Each wall is flat, endless, passes through zero and stands at right angles to its row. A trip goes straight from one point to another. List the walls that it crosses, first one first.

Walls:
(1): [16.2  6.9]
(2): [10.7 30.2]
(3): [-3.6 -2.6]
(4): [ -5.8 -12.7]
(5): [-5.7 18.6]
(6): [-8.3 -3.4]
Trips:
[-3.5 47.8] to [ 23.3 -21.3] -> 5, 2, 4
[3.7 4.1] to [33.6 15.2] -> none

Walls:
(1): [-0.1 -0.6  5.1 -8.2 -8.0 -6.0]
(2): [-22.4   1.4   5.9 -30.9 -12.5  -1.5]
(3): [-20.2   2.5   1.7   6.5  22.3   8.1]
(4): [ -1.9   0.2 -14.6   8.0  -6.9 -11.1]
(5): [-17.0   2.8 -18.0   3.4  22.4 -25.7]
Trips:
[30.9 16.6  1.6 -4.0 -4.1  8.0] to [-15.4  -3.5   6.7  -7.1  19.2   8.0] -> 1, 3, 2, 5
[ 19.9   5.0   9.8  11.5  40.0 -11.7] to [ -9.7  -7.3 -24.0  -5.1   8.8  15.5] -> 4, 2
[ 10.7  -5.6 -28.4   4.2   7.6   7.2] to [ 26.9 -16.1  18.0  19.2  -7.4   4.8] -> 5, 4
[ 26.0 -12.6   9.9 -17.8  33.4   4.7] to [ 11.4 -32.8  25.3  26.2  17.4 -16.8] -> 5
[-11.6   3.0  31.9  14.5  -2.7 -20.7] to [  2.1   6.8   5.1 -18.8  25.7   5.7] -> 1
[-23.0  38.8  -5.4  16.5  -5.0 -18.0] to [ 11.0   0.1  -0.6   4.3  12.0 -30.0] -> 2, 1, 3
[-12.7 -16.1 -17.0   5.2 -33.5 -12.0] to [ 18.2  -5.9  15.3  -6.5 -29.2  -4.3] -> 5, 4

Walls:
(1): [ -7.7 -24.8   9.5  -1.3 -39.0  -0.3 -25.2  12.1   4.3 -16.5  16.2]
(2): [-15.6  19.8 -21.8  -3.4 -22.6  11.0  18.2  -1.8  10.1   4.5  -7.6]
(3): [-14.3  -0.1 -11.4  27.9  12.8  -3.6   0.0  19.7  -7.7 -25.3   7.4]
(4): [ 29.2  16.2 -18.2  -0.7  -3.7 -32.2 -35.9 -22.0 -11.9   1.9  -0.2]
(5): [-16.5  -6.0  -4.1 -30.3  15.2  -1.9  22.0 -33.9   0.0   4.6  -2.8]
(6): [ -7.7   5.1   0.1  -4.3  25.9  18.9  -7.9   0.7  12.7  -5.5 -23.8]
(7): [  3.7   5.7  -6.1 -12.4   7.1  22.0 -18.7   0.6   7.9 -23.4  24.9]
(8): [ -3.8  11.1 -20.5  22.1 -14.0 -22.9  10.4  -5.5  15.2  -6.6   3.9]
Trips:
[-37.0   6.9  -1.5 -26.4 -39.9  26.8  15.7  -0.6   5.9   8.9 -33.9] to [-22.7 -13.2  -6.8 -20.5  -3.6   2.6   3.0  -2.0  -8.4  -6.1  -4.1] -> 7
[ -8.2   3.0  15.5  -2.3  17.9   4.0 -12.2  -4.4 -16.5  12.8  14.9] to [-11.0  -9.1   1.5 -19.4  -8.7   3.0   9.5  36.8   0.5   8.3   6.5] -> 4, 6, 1, 5, 3, 2, 7
[-17.7 -17.1  13.6 -12.5 -32.0  -2.4  12.7 -27.9  -0.3 -33.0  -7.3] to [ 20.8 -21.6  14.6   9.7  -4.9  -2.2  -9.4  24.1  -3.1 -10.0 -32.4] -> 8, 2, 5, 6, 3
[  4.7  17.8  22.1 -14.1   2.8   8.8 -12.8   7.4 -21.3   4.9   1.7] to [  5.7  -5.3  11.3 -18.5  -9.5  -7.6 -20.3 -22.9  12.6   1.7  21.6] -> 1, 6, 5

Walls:
(1): [ 28.6  24.9   8.4  18.6 -32.1  -0.1   0.2  -0.6 -28.8  12.3  19.1 -17.4
   5.5 -20.3  22.3 -23.4  14.2  -4.0 -21.1  12.2]
(2): [-13.0   8.9   1.3  -6.6   1.5 -11.8   7.6   7.2 -10.1  12.1  -3.8   0.2
  -9.5   1.5 -24.7   4.2 -11.4 -21.5   6.1  12.2]
(3): [ -1.4   3.4  -7.1   4.8   6.7  -3.8  24.4  11.7  22.4  22.8  -6.3  -3.3
  -5.0   3.5   8.7  -6.8 -25.6   2.0 -27.6   1.2]
(4): [  8.5   7.7   8.6  13.2  14.1  12.7   2.7  22.7  22.9 -25.9  -2.5   9.3
  -0.3 -14.7   5.4   0.1  -6.8  -6.6  10.7   2.4]
Trips:
[ 14.2 -21.9  -0.2   6.2   4.3 -30.8  21.0  16.1  -9.5 -22.3  -6.6  36.4
   8.3  -0.8 -29.4  -5.2  20.1  -2.6  17.2  15.5] to [ 10.8   7.3   2.1  22.2 -33.4  26.5  -9.8   1.6   7.1   6.3  -5.1 -11.0
   4.2  -6.3 -11.2   3.0  14.8 -16.8  -5.3 -32.4] -> 1, 2
[-13.1  31.2  -2.9   2.9  24.9  -4.6   3.3  -3.2 -35.4  15.5   4.7   0.9
 -20.2   2.8   7.9   5.1  16.2  -6.1  -2.7   7.7] to [-37.4 -16.3  -4.2  10.1   7.9   2.2 -15.7 -24.6 -10.2  -7.8 -26.5  -2.0
 -33.7  -0.3  -0.5 -22.2 -10.5  -5.6  11.2  21.7] -> 1
[  3.0 -31.8  13.9  19.1 -10.2  26.1   3.0  -5.7   3.3  24.4  13.4 -13.2
  -7.7  -4.0  27.0  -8.5  24.0 -12.9 -15.6  18.9] to [  7.7   0.5 -10.3   5.7 -35.1  -6.1   1.2 -34.2 -13.0 -21.9  -1.8  16.9
  -3.0  -6.2   6.7  56.3  12.1   5.6  11.9 -19.0] -> 3, 1

Walls:
(1): [ 13.1  14.2  -4.6  14.9   9.7   1.7 -11.6  20.4   2.3  -8.0   9.7 -22.6
   2.4  11.0  -3.9   7.0   3.7   6.4   7.7  22.9   9.2 -10.7  19.5 -31.7
   1.2 -10.0  14.2 -29.9   4.0  -9.3 -16.8 -13.1   8.3 -31.8  31.4  18.6
 -12.8 -38.1  31.3 -16.9  18.1 -14.8  -5.4  -7.3  -7.2   0.3  17.3  19.6]
(2): [  5.5  -2.8   8.1  -6.7  20.2 -12.4   2.2   8.6   6.0  10.9   7.9  -4.1
  22.2  -7.9  -9.3  -3.2  -9.5 -12.5 -19.9  -5.7  25.4  -5.5  -6.4  18.9
  -0.3 -15.2  14.6   5.3 -16.5   5.3 -20.6   2.6   7.2  -1.3  -7.4 -29.9
  28.7   7.3   7.3   1.5   4.1 -10.8   6.6   3.6  -5.4  17.9  -2.5   5.5]
(3): [  1.2  14.3  -6.9 -28.8  -6.0 -15.3  -7.4  12.2  13.4 -13.4 -11.4  24.9
   4.4  -9.1  16.9  15.2 -10.2   2.0 -22.4  11.8  -3.2  19.0   7.4  -4.8
  -4.0  29.8  -0.6 -34.0  18.0  -9.1  -3.8 -12.1  -5.8  41.3  -7.6   9.4
  -5.0   2.0  39.5   9.5  20.4  34.5  -0.8  13.5  19.2  22.3  -2.5   8.7]
(4): [  1.0 -12.4  -0.6 -11.9 -22.8  -4.7 -27.5  33.3 -14.2  -3.4  16.4  22.8
 -14.7  -8.5  -1.5  -0.7  -7.1 -14.9   2.0  -4.3  15.8  -0.4 -12.1  23.2
  -1.6   2.6  -7.2   2.3  21.2  -1.4  -1.6  24.4  12.4 -15.1   7.3  -8.0
  10.5  -3.2  21.6 -16.7  17.1  -9.5  30.0  -0.6  37.0 -25.8 -10.5   5.3]
(5): [-11.1 -15.7 -17.7  12.1  -2.4  -4.7   2.0  -1.2 -13.4 -14.8 -16.9 -19.9
 -16.8   3.8   2.3  16.6  32.8   4.7 -22.8 -29.3 -20.2  -1.4 -10.1 -12.6
  -6.5  -7.2  16.9  11.2   1.6  35.0 -13.0  -0.6   6.7   9.0  10.6  -8.6
  -4.1 -35.0  10.9  22.6   9.8 -31.5  17.6 -13.4 -21.3  14.0  -3.4  19.1]
(6): [  1.1  -3.9   1.3 -19.1 -16.2 -12.2  23.2 -21.4  15.0   4.4   4.5 -25.6
 -18.0   6.7  -2.5   3.8   7.8  -1.3 -19.3   4.2  49.1  17.8 -16.0   0.4
   4.4 -37.4  12.3  -8.6 -12.1  -2.4  -7.3   2.6  -3.7 -13.6  29.9  25.6
 -26.2 -20.8 -17.6  -5.8   0.9   5.5 -20.6 -10.7 -17.9  -3.3   7.8 -16.5]
(7): [ -4.9 -10.9  -3.9   2.2 -31.0  -0.5   9.4   3.4  15.2   6.8  18.3   2.2
 -11.0 -20.4  -6.9  14.7 -19.5  25.6 -16.3 -20.9  18.0   4.5  -4.9  13.6
   5.0  20.3 -27.7  16.1  36.9  21.9   6.5  -4.2   7.6  -3.3  -6.7  15.0
  -5.7  34.3  14.4  22.4 -16.8 -17.0   1.3  12.7 -16.9 -34.7   9.7 -17.4]
(8): [ 12.9  18.3  13.8  38.9  -6.3  -5.4 -15.9  34.4   2.7  11.8   3.3   0.3
 -14.3  22.7  -9.1   0.3 -23.7 -20.9  -0.1  21.7 -22.6  -2.8 -22.9  10.8
   3.3   8.7  21.2 -16.5 -25.5 -25.4  18.2  14.4  25.6   6.9  14.8 -20.7
  13.1 -24.9 -18.1  21.0   7.6  16.1 -19.5  -5.4  11.4  -1.8 -12.6 -19.0]
(9): [ 32.2  20.5  10.6   1.0 -10.6 -24.3   5.4  16.7   1.1  -4.9  -8.5  33.1
 -34.3 -13.5  36.2   8.7  -7.0 -15.4   0.2 -10.8  -0.4   3.4  -1.3   0.1
  -2.7   0.5  17.8  10.8  -5.3  23.4  11.9  -4.4   9.5 -10.4  -3.3   1.4
 -10.2  -7.3  18.2  22.4   2.7  -6.9  -1.3  19.2 -20.7 -23.0  12.7   0.6]
(10): [-14.6  -3.4 -16.5   5.0  -8.9   0.3 -10.4  13.8  -2.5   8.6  -1.0  -4.4
  -3.0  14.8 -12.2  -7.4  -2.9   2.5 -12.8 -18.4   0.8  -1.3  19.3  -6.8
  45.6  26.3 -13.8 -14.4   6.2 -16.6 -14.5 -23.5   4.3 -10.0  42.6   3.5
 -13.0   4.9  27.1  -5.5  -0.4  -1.6 -15.8  21.4  31.5  -4.7   7.5  -5.3]
Trips:
[-14.0 -21.7  14.8  -3.9  -9.6  19.5  -1.2  11.6 -14.6 -19.0 -15.1   9.9
  -8.2   0.4  21.7 -24.1 -13.2 -31.8 -15.6  12.7  11.3   9.1  12.7   9.2
  -0.4   4.6   1.1  13.3   4.3  17.0 -18.0   2.3 -18.6 -24.2   9.3 -10.5
  -2.5  33.3   3.0  12.3   7.5   2.9   1.1 -19.2  -3.4   3.3 -25.0  18.0] to [  7.4 -18.5   0.0   2.7 -29.6 -26.0  20.6   9.0 -10.0  -2.2  11.1  -5.5
  -9.6 -21.3   5.2  -4.8  -2.8 -14.5   6.5  14.7  19.4 -19.2  -7.2  12.4
   2.5 -18.3   1.5   9.7  11.6   3.9   6.6  14.8  -5.9  14.4  -1.0  -2.4
 -41.2  -4.5 -21.9 -18.1 -23.7   4.4  17.5  -1.9 -23.5  -3.5  -9.9  -5.8] -> 6, 5, 2
[  6.6  14.0  -4.0 -10.5  15.6 -17.8  -4.3  19.3   0.3  13.1  18.4   7.9
 -19.2  12.8 -17.1   9.9  -3.9   0.8  24.8   2.4  24.3 -18.5  15.1  17.0
  -6.6  10.4 -14.3 -25.7  16.3 -32.3   0.9   2.0 -14.2  21.3  -5.5   0.6
 -39.2  19.0  16.3  19.4  33.7 -10.2 -10.5  24.3   6.6  11.9   5.6  10.3] to [ 43.4  -3.7 -23.1 -39.7 -15.2   6.3  10.9  -8.2 -15.0  10.2  -1.3  15.0
  17.6  -5.3   5.9  -8.1   2.4  -6.4   0.2  20.6  -3.1   4.3 -14.5   0.1
 -20.7   6.3 -31.8  -2.0  -2.3 -14.5  -8.6  14.2  22.3  11.5   0.5  22.0
  -8.4 -17.1  16.2 -15.0   0.8   8.3  22.1   4.2  14.5 -15.3  13.1   0.1] -> 8, 6, 10, 7
